Each row is a point. Each copy is the shape, with its points in the same order, turned, moved and blurred by noise. Say if it was mirrored as well.

Shape, 7 rows:
[[-16   6  -2]
 [  2  13  11]
 [ 16  36  13]
 [  2 -45 -29]
 [ -5 -46 -27]
 [-44 -15  12]
 [ 87 -10  16]]
Copy 1 (7 x 3):
[[ -9  -6  -7]
 [  0 -13 -27]
 [ -2  -7 -54]
 [ 37  13  29]
 [ 31  10  30]
 [-18 -28  23]
 [ 84 -11 -62]]
Copy 1 is: mirrored
Copy 2, 7 rows:
[[  0  -6 -16]
 [ -1   9   3]
 [-21  26  16]
 [ 17 -60   9]
 [ 17 -61  -1]
 [ 33  -8 -33]
 [ -7  -3  90]]
Copy 2 is: mirrored
Copy 3 (7 x 3):
[[ 18  27   5]
 [  1  19 -10]
 [ -2  22 -37]
 [ 34 -26  32]
 [ 33 -19  40]
 [  6  38  40]
 [-24 -58 -43]]
Copy 3 is: mirrored

Shape (10 x 6):
[[ -7  26  48  -6  24  31]
 [-12 -24 -48  13 -14 -40]
 [-18  14 -55 -20 -18  -3]
 [-54  21   4  61  17  34]
 [-52 -20 -17  26 -23  -6]
 [ 12 -31  16 -45  60  16]
 [  0  32  55 -10  -7  41]
 [-48  -2 -10 -20  11  -9]
 [-26  -7 -43  -4  -8 -63]
 [-31   6 -15  28   7 -32]]
Copy 1:
[[ 36 -49  28   4  36   8]
 [ -8  19 -12  38 -57   9]
 [ 27  30 -20   7 -35  -8]
 [ 43 -15 -14  22  15  81]
 [ -9  28  -3  17 -22  55]
 [ -9 -85 -11 -24 -10 -22]
 [ 36 -30  30   9  63   0]
 [ 12  -2   6 -17 -37  23]
 [  8  23   7  32 -77   7]
 [ 19  -3   4  38 -41  35]]
Copy 1 is: mirrored
Copy 2, 10 rows:
[[ 72  28  15  17  12   9]
 [-48   3 -11 -29 -10  -9]
 [  0 -33 -31 -28  -2  14]
 [  3  36  21  -1  39  75]
 [-40  15 -15  14  21  22]
 [ 52   0  27 -10  34 -56]
 [ 74  20   6  42  -4  26]
 [  7  14 -32  -9  34  -2]
 [-34  11 -42 -45 -10 -13]
 [-19  34  -9 -28   0  16]]
Copy 2 is: mirrored
Copy 3:
[[ -8   4  35  30 -40 -12]
 [  4  -5 -44 -20  50 -30]
 [  5  32 -15 -48  29 -42]
 [-20  14  55  49  43 -28]
 [ -9 -10  12 -12  60 -11]
 [ 65 -24  -5  14 -44 -30]
 [-13  18  44  12 -48  16]
 [  9 -24  17 -27  13 -43]
 [-16 -26 -43 -38  39 -50]
 [-22 -15 -10   7  34 -40]]
Copy 3 is: only turned

Shape (11 x 8):
[[-45   3  34 -11  28 -10 -57 -31]
 [ 42  57 -27  20 -10  31  21  23]
 [-49 -13 -34  -2  52  -9 -30   6]
 [-28 -36  42 -10 -31  -7  21 -35]
 [-32 -33  23 -50 -34  34   7  11]
 [ -9  -9  47 -28  20 -28 -10  28]
 [ 13 -11  10  17   5 -57  14  18]
 [ 35 -30  44  14   7 -11 -61  34]
 [  5  27  -4 -41  22 -17 -60 -47]
 [ 46  28  -1  11  35 -31  31  -5]
 [ -5  22 -17 -14 -32  17 -35  39]]
Copy 1 (11 x 8):
[[  2   4 -25 -36  74   4 -12   4]
 [-15 -18  -6  78 -33  -1   2 -23]
 [-19  -5  32 -12  60  43  28  -4]
 [  0  31  15 -39  -3 -31 -41  34]
 [ -8   6   7 -40 -27  38 -51  28]
 [-51 -12 -29 -37  14  -2   2  26]
 [-43  10   1  -6  -4 -34  43  25]
 [  9 -50 -49 -29   4  -7  39  41]
 [  9  11 -36 -30  44   3   9 -59]
 [-47 -14   5  24  -6 -52  26 -29]
 [  1   3 -32  22 -13  51   4   7]]
Copy 1 is: mirrored
Copy 2:
[[-37  -8 -50 -40 -62 -24 -15 -15]
 [ 53  21  26  -7  33 -26  12  31]
 [  9   4 -50 -35 -17   3 -64 -30]
 [-47 -53   5  26 -38  11  -8   4]
 [-33 -52 -33  -1   8  41   9  20]
 [-27 -50 -35 -17   9 -38  -6 -29]
 [ 14 -39   1  24  -2 -45 -26 -42]
 [ 32 -75 -27 -42 -31 -45  20 -28]
 [-16  36 -32 -32 -42 -14  27 -47]
 [ 13   6  42  -3  16 -52 -13 -36]
 [ 39  -9 -53  -5   6  -2  21  20]]
Copy 2 is: only turned

Shape (14 x 11):
[[-15 -35 -66 -33   8 -16 -16 -21 -36 -12   5]
 [ 27 -56   5 -28  36 -51 -15 -57 -28  -6 -40]
 [-39  28 -30 -19 -53 -41 -30  34  28  16 -31]
 [-39 -12 -32  -6 -21   3  36 -43  23 -12 -18]
 [ 22 -36  13  13  33  11  43  13  17  55  -5]
 [-64  42 -45  28  35 -73 -22  25  34 -12  12]
 [-51  13 -42 -39 -25  15 -22  27 -51 -20 -17]
 [  2 -39  13 -36   0 -56  12   0  51 -29 -40]
 [-41 -28   8  32  13  12  -1  32  43  21 -26]
 [ -2  23  17 -40  11   8 -15  -7 -18  22  40]
 [ 17  24  16  44 -30 -36  29  14 -18  36  17]
 [ 21 -33 -21  10  24  16 -29  16   4 -25 -39]
 [-48 -50 -45  49  27 -14  -4 -22  15  -1  36]
 [ -6  31  -1 -33   3 -32   2  -4  29  21  -4]]
Copy 1 (14 x 11):
[[-13  33 -32 -29  45  19 -46  15 -31 -37   1]
 [ 48 -28 -55  11  38  -7 -51 -35 -36 -17   9]
 [-35 -14 -46 -26  27  22  60  46  10  24  10]
 [-39  37 -41  -7  33 -42   9 -13   0 -16  24]
 [ -8 -26  27 -37 -33 -50 -21 -37 -11  -5   0]
 [-34  29 -49 -22   5 -21  16  81 -62  65 -19]
 [-24  52 -18 -39  62  51  21   8  10  -8 -39]
 [ 36 -32 -23   1  55 -48  18  13 -14  13  38]
 [-24  -7  16 -17 -14 -33  54 -13 -41   5  -4]
 [-22  -4   9   7  13   1 -38  13  26  10 -39]
 [  7  -7 -47 -38 -55 -36   2  11  33   6 -42]
 [ 35  23   9  -2   4  16  13 -16 -35  -5  15]
 [-36  40 -18  -8 -11 -46 -16  27 -76 -41 -13]
 [-28 -18 -28  -4  17 -15 -14  20  18  42   5]]
Copy 1 is: only turned
Copy 2 (14 x 11):
[[  0 -42 -20  46 -12  -8  31  23 -15 -26  37]
 [ 61 -53 -42  17  23 -14  -2 -46 -24 -44  33]
 [-33  19 -10  38 -21 -24 -30  -1  55 -27 -30]
 [-29 -36 -29 -14 -14  19  35 -23  39   3  14]
 [  8  -9 -12 -35  66  55 -16   2 -23  -4 -18]
 [-74  72   2   7  -9  -8  -8 -19  23 -68  47]
 [-23   1  14  53 -38 -27  52  18   0  -7 -21]
 [ 19 -33  10  11  12  20 -45 -63  43 -18  24]
 [-57   9   4 -10  37  39 -14 -45  -9  -8 -28]
 [  4 -12  30 -43   1 -36   7  26 -26 -18   2]
 [  6  42 -11 -29  75 -24  12  24  32  -8 -11]
 [  0   6 -21  29  10  19  -5 -36 -45  29  13]
 [-82 -21 -25  -8  50  17  25 -17 -17 -34  46]
 [  5   9  -3 -35  -9  -6 -21   1  25 -28   6]]
Copy 2 is: only turned
Copy 3 (14 x 11):
[[ 25  12   3   5  15  13  -9 -18 -73 -45   3]
 [ 21 -17  12   9  21  28 -82 -34   5 -54   9]
 [-15 -20 -46   7  56   1  48  -4 -12 -19 -61]
 [  7  17  35 -40  40  24  32 -19  -4 -18  -4]
 [ 10 -22  55  53 -19  10   4 -40  32  23  -9]
 [-71   9  21  32  28  -3  46  24 -27 -88 -60]
 [-28 -11 -36  -8  28  40  25 -16 -90  11  -5]
 [ 26 -52  33 -11  54  25 -23  14  19 -32 -45]
 [-20   8  40  51  39  35  27   5  17  21 -41]
 [-19 -32 -17  23 -13  -9  18   7 -12 -12  47]
 [-49 -14   9   7   4 -61   7 -41  16  14 -25]
 [ 13   5  10  20 -10  51 -39  16 -11  10 -43]
 [ -5  62  67  37  33  -8   8  10 -28 -30  -7]
 [-11 -44 -10   3   9   4  40  -2  19 -41 -13]]
Copy 3 is: mirrored
Copy 4 (14 x 11):
[[-11   7   0   1  -4  -7  30 -19  -6 -61 -32]
 [ 34  -3 -37  12 -20 -48 -48 -26  -8 -64   5]
 [-29  63   8  38  13 -41  46  11   5  33   1]
 [-27  15  24 -28 -16 -34  19  43 -20 -32  23]
 [ 23 -26 -17 -26 -62 -20 -18  21 -25  46 -23]
 [-52   0 -10 -20  41 -81  60 -41  11  42   4]
 [ 11  56   5  -5  50  26  62   8 -13 -22 -18]
 [ -6 -21 -12  48  17 -60 -32  32  -9  -3  22]
 [-21   8 -29 -21  -7 -22   7  17 -64  56   5]
 [  7  25  23 -34   2  22 -23 -23  29  19 -12]
 [ 31   5  -4  -9 -54 -11  36  -9  27  53  43]
 [-12   3 -78   2  -1  -1   3  14 -19 -11  -8]
 [-57 -34  -5 -40 -29 -26  32 -38 -47  -3  11]
 [ -7  26  12   0   0 -43  -7  12  31  27  -8]]
Copy 4 is: mirrored

Shape, 17 rows:
[[ 13 -23 -26 -34 -38 -31  15  17  21   9  39 -15]
 [ 19 -18  46 -19  42  43  16 -23 -27  35 -50  -6]
 [  8  18  16  22  28  45  35  16 -31  51 -10 -20]
 [-29  42   3  15  18  10  46  -5 -31  -5  35 -33]
 [ 67 -43 -15   9 -42 -14  48  -7  -9 -46  26  20]
 [ 44  32 -12   3 -10  22  20  -7 -32   8  -5   8]
 [  7 -28  65 -20 -76  21  27 -87   4  25  -5  15]
 [ -9  16   4   2  45 -25  27  10  -1  45 -25  38]
 [-37 -19 -34   4  14  31  28 -23   4  41  -8  -7]
 [-24  20  31   2  -2  37  21 -26 -34 -22  33  58]
 [ 11 -11  14  17  40  15  11 -21   7  -6 -36   4]
 [-12 -34 -42  22   2 -28   3 -41  -7  24 -10   6]
 [  9  10 -13 -10 -52  54  21  13  -5  11 -10   9]
 [ 26  66  40 -21  15  12 -26  38 -41  27 -33  37]
 [-63  12  23   7  -2 -19  -6  43  -8  34 -16   9]
 [ -2 -31   4 -23   3 -21  13   1 -49  25 -10  46]
 [  9  50  -5 -16   9 -15  26 -24 -31  -1 -70  30]]
Copy 1, 17 rows:
[[  0  -5  16 -13 -54  15   9  -9 -20 -43  40  -5]
 [ 36 -28  10  31  46  16 -32  -7  32  31 -28 -32]
 [ 31  -5  20  13  37  38 -10 -58   1   6 -45 -44]
 [ 17  49   7 -36  38  59  23 -15 -16 -27 -12 -46]
 [-14 -26  15 -40  -2 -37  45  -5  35 -34  49 -41]
 [ 14  27  23  -9  -4  -4  25 -44  29   8  -1 -43]
 [ 40 -19  77   1   1  25 -44  11  37  38  92 -62]
 [ 60  -8 -32  -2  38  23  17 -41 -35  29   2   4]
 [ 34 -23  16 -54  14  57 -27 -39  -4   8  -4  -6]
 [ 28  42  40  -7  63  58  32 -26  51   5  39  -2]
 [ 17   0   0  -8  60  -2 -15  10   4  16 -14  -7]
 [ 47 -21  30 -72  -2  -2  -5  -9 -26  12   3   4]
 [-22  -1  40 -12  -8  36  -8 -50  17  23  18 -29]
 [ 24  46   3  76  13  24  34 -41   1  54 -16 -18]
 [ 20   1  34  16  25  61  22 -20 -70  31   0   6]
 [ 60 -32  20   0   6  25  43  -5   6  21  13   7]
 [ 35  29 -36 -20  13   5  26 -11   5  91   7 -26]]
Copy 1 is: only turned
Copy 2 (17 x 12):
[[ 45  34  21  -8 -20 -24 -19  37 -44 -38   4   5]
 [-60 -25 -42  11 -13 -41  40  23  -7   7 -39  44]
 [-38  19 -54 -19  32  -9  28  57  -3  -1 -39  27]
 [-19  17 -29 -52  24 -17  -9  79  39  -8   6  -2]
 [ 18  86  31 -33 -64 -30  18  24  -8  33   4  21]
 [ -8  47 -34  -7  11 -27  37  20  -2  20  -2 -15]
 [-84  37  -8  20 -44 -71 -52  20 -54  17  27  16]
 [ 22  -4 -47  47   3   4   0  55  14  17 -23  30]
 [ 11   3 -50 -19  16 -62 -34  43 -11   3 -39  33]
 [-38  41 -51 -18 -19  -2 -36  -1  41  15  31  20]
 [-17  -8  -6   8   0 -36  10  23  22  36 -33  38]
 [ 38 -13 -21 -12 -12 -41 -31  45 -32  51 -13  21]
 [-19  64 -28 -11   2 -40  -9  -2 -22 -12 -40 -14]
 [-32   7 -56  41  17  44  45  -4  10  -2 -15 -22]
 [ -3 -13 -34  14  10  36 -47  43  -7 -12 -40  -7]
 [ 12   8 -53   6 -60   5  -3  24 -21  21  -5  17]
 [ -7  -2 -42  44 -16 -37  22  36  33  33 -17 -37]]
Copy 2 is: only turned
Copy 3, 17 rows:
[[-51  19   9  16 -25  11 -23  11 -26 -10   7 -10]
 [ 59  43 -65 -45   9  37 -36  -9  29  39  -2  -2]
 [ 46  22 -37 -20  13   0 -27  55  16  61 -11   4]
 [ 24  -1   7   6 -16 -33 -35  44  49  44  18 -32]
 [-14  -3  29  25 -19  -1 -78 -39 -13  -3 -15  52]
 [ 17   9  17  -5   2  23 -32  13  30  40 -40  13]
 [-26 -50 -88  -8 -46  42 -41 -52  33  23 -21   3]
 [ 58  -4  -5 -49   4  26 -14  42  -3 -17   2 -18]
 [ -3  12 -53 -15  26   2 -37  50  36 -11   3 -13]
 [ 56 -17 -21  19 -46 -14 -44   1  51  -2 -49 -28]
 [ 46  15 -25 -35  31  -4 -25 -19  24   2   0  -1]
 [ -2 -10 -18   7  31  29 -17  20  32 -39  24  16]
 [-23  20 -27 -14 -15  -5 -26  23  23  23 -64  14]
 [ 74  34  11 -39 -31  38  31  18  16  42 -60 -12]
 [ 31  10 -31 -29 -41 -17  40  54   8 -14   6 -12]
 [ 42  19 -17  -4 -39  48 -28  19  14 -31  -2  17]
 [ 38   0  25 -74  -9  38 -16   5  64   3 -20   8]]
Copy 3 is: only turned

Shape:
[[ 36  58   8 -28 -52  62  17  13 -66 -35  35 -10]
 [-36  17   1  48  -5  44  14  13  13 -18  22  42]
 [-50 -23 -40   2   2 -39 -33  27  29 -11 -46  33]
 [ 19  -1 -22  16   3 -12 -48   8  33  10  16 -46]
 [ 54  71   3  -6 -13  41  -5  -4  -5  14  23   4]
 [-30  25 -15 -15  30 -45 -49   8  32  41 -11  11]
 [ 43   2  31 -20  15  18 -15  -4 -19  10  36   0]
 [-15  14   4  13  12  40 -10  84  14 -36   2  54]
 [-10 -18  -5  32  10 -50 -57  16  27  30   6  43]
 [ -7  16  19  43  -8  26  17  29 -24 -23 -18  23]
 [-11  16  22  -7  35  24 -47  -4  -3  12 -16 -15]
 [-35 -18  12  -7 -35   6 -43  27  36  -9 -32  39]
 [ -5  55  41  -9 -30  39  -2  32 -25 -12  54 -24]
 [ -3   2 -18 -18  31 -11 -31 -30  14   4  48   6]
 [ 13  12   5 -16 -12  34  18  16 -17  51  36 -15]
 [ 21  43  -4   8  -9  55 -20  21 -76   9  54  -5]
 [-62  -4  -2  35 -48 -13 -62  24  33 -24 -37  62]
 [-15  25  30  28   2 -11  18  39  -8 -34   8  33]]
Copy 1 (18 x 12):
[[ 32 -65  -7  32  52  -1  41 -68  54  55 -40   6]
 [ 21  38   3 -19   2  -4 -21 -35  11  29 -54  -2]
 [ 20  72 -41  31 -45  -3  12  -4  -3 -34  22 -17]
 [-13  -4 -52 -18  13  28  20  11   8 -44 -13  21]
 [ 12 -40  20  18  34  20  37 -51  35 -18 -64  33]
 [  5  58   2  20 -20  34  48  22   4 -42   0  25]
 [ 26 -43  22 -10  45  22  35  -4   6  -7  -5   6]
 [ 42  59 -10  29  41  24  -8 -38 -12  21 -39 -39]
 [ 39  49 -17 -18 -43  46  13   9 -31 -38  -2  12]
 [  6   7  -1  24  -6  -6 -12 -28  11  28 -37 -26]
 [ 16   7  11  13  24  12  18  37  39 -25 -17 -13]
 [ 43  43 -33   6 -17 -22  35  -7   3 -21 -11 -46]
 [ 11 -27  -3 -17  45  21  49 -20  30  56 -58   0]
 [ 16  13  12 -40  16  27  27   1  31 -26  24  44]
 [ 15 -24  15   2  40 -11  33   9 -19  15 -41  50]
 [ 48 -52  -4  13  44  45  11  -9  32  49 -50  29]
 [ 44  74 -43   3 -77  -8  17 -17   6  -7 -38 -47]
 [ -2  29  12   9 -11  28   0 -41  -5  37 -22 -32]]
Copy 1 is: only turned
Copy 2, 18 rows:
[[ 52  47   2 -51  42  35 -98   5   7  16  15 -20]
 [ 25   6 -61  18  21 -28 -27   3  42  -3  47  -6]
 [  0 -30 -19 -12   1 -90  46 -30  16  27  -9   2]
 [-49  -2 -18 -28  10   0   5 -20 -11 -36 -17  -6]
 [  9  27 -18 -31  24  24 -55  56 -36  -8  24 -21]
 [-34 -25 -14   9   6 -69  10  -9 -63  -2   3  12]
 [ -8  25  22 -14  45  21 -26  14 -13  -5  37  26]
 [ 35  -3 -54 -56  10 -51 -17  -4  32   1  65  34]
 [-44  14 -34  13   1 -56  40  -2 -16  16   8  40]
 [ 39  33 -15  -1  -8 -33 -31   8  47  -1  37  -1]
 [-34 -12  22 -11  25 -45 -39  14  -6 -27  24   3]
 [-24 -26 -14 -24  -2 -53   7 -12  28  57  36  -4]
 [ 13  28 -16 -24  13  23 -91 -25  -8  -1  43   4]
 [-18 -15 -11  19  64  -9  -6  -2 -30 -13  -3  22]
 [  5  47   7 -13  41   8 -21 -14 -35 -10  55 -27]
 [ 12  80 -16 -34  63  -3 -76   3  -5 -20  24   3]
 [-25 -18 -53  -3 -17 -86   3 -17  50  69   9   1]
 [ 47  13 -27   6 -18 -24 -28  -7  22   5  35  37]]
Copy 2 is: only turned
Copy 3:
[[ 17 -14   3 -27 -24  -8  60 -17 -61  95  -4  27]
 [  8  59   4   6  -6  29 -13   4  18  25  12  44]
 [ 13  21  34  37   1  15 -17   6   4 -70  56 -35]
 [-21 -42  -2  11  33 -23 -16 -15 -17 -31  51  37]
 [-21   3  -9 -32  11 -21  57  16 -53  23  11  60]
 [ 17  11  -3   8  46 -21 -12  24 -37 -83  30   6]
 [ -4 -27   3 -41  22 -24  27 -23 -16  -2 -26  35]
 [ 31  62  65   4  28   8  21 -22  11  18  38  29]
 [ -4  30  -9  15  27   4  -5 -38  -1 -91  29  18]
 [  0  38  20 -34  -4  44   2 -19 -10  23  24  13]
 [  9 -14  38 -23  22   5 -19  10 -44 -32  -1  35]
 [  0  17  43  51  29  44  11 -12  -8 -34  15  -6]
 [ 30  -1 -11 -10  38  -1  12 -21 -53  70  -5  39]
 [  3 -10 -10   4   3 -53 -12   5  -2 -37 -12  28]
 [ 29 -31 -29 -31  25   9  40  13  -6  13   5  41]
 [ 47 -11 -10 -39 -22  -7  32 -34 -50  39   7  71]
 [ -4  61  33  75   6  58 -11 -24 -21 -48  28  -6]
 [  4  61   7 -27  23  12  -6 -28  -9  20  17  -7]]
Copy 3 is: mirrored
